Each point is reached from the start by the listed moves, each made once or not at all, plus a little noise. Is the number of moves made odd or even? Then give how often each move was made.

Moves:
(1): [-26  52   8]
(2): [-32 -48   2]
(3): [-3 55 54]
Start: [ 16  -8 -25]
Points:
[-48  49  36] -> odd (1, 1, 1)
[ -7  44 -18] -> odd (1, 0, 0)
[-18   0  26] -> even (0, 1, 1)

Moves:
(1): [  5  -2  16  -7  -2   5   0 -10  -3  -5  -2]
(2): [ -3  -6 -12 -15  20   1  16   1   1  -1  -1]
(3): [  0   9  -3  -6 -21   5   4   3  10  -3 -10]
(4): [  0   2 -13   0   3   8  21   2  -1  -1  -3]
(5): [-5  3  4  0  8 10 -3 -7  1  0  5]
(6): [ 31  -1  10 -11  19  -9   9  -9  17 -20   1]
(7): [ 10 -15  -5   1  14  -7   8  -3  14 -17   5]
(8): [ -3   7   7  -5   1  17  -9  -3 -17  -5  -8]
(9): [ -9   9  26  -2 -11   6   1   6  12 -13  -1]
(10): [ 24  -9 -10   9   0  18 -19  25   2  19   1]
(11): [-24  20  11 -10 -17  13   5  -3   1 -15  15]
Start: [  5   7   3  -4   7   8   7  -4 -18  13  -6]
Points:
[ 55  -5  26 -34  60  55  30  -2   7 -29  -9] -> odd (1, 1, 0, 1, 1, 1, 1, 1, 1, 1, 0)
[ -7  36  40 -24 -14  59  19 -13 -17 -14 -26] -> even (1, 0, 1, 1, 1, 0, 0, 1, 1, 0, 0)
[ -9  14  16 -21  13  36  37 -25  -7 -26  14] -> odd (1, 0, 0, 1, 1, 0, 1, 0, 0, 0, 1)
[ 31 -13  -9 -21  50  58  19   1 -21   3 -10] -> odd (1, 1, 0, 1, 1, 0, 1, 1, 0, 1, 0)
[ 23   0   9 -22  34  59 -10   3 -34  21 -12] -> odd (1, 1, 0, 0, 1, 0, 0, 1, 0, 1, 0)
[ 48   1  10 -44  21  34  29   1  23 -30   1] -> odd (1, 1, 1, 0, 0, 1, 1, 0, 0, 1, 1)
[ -3  19  21 -28   0  58  29  17  -6  -2   1] -> even (1, 1, 0, 1, 0, 0, 0, 0, 1, 1, 1)
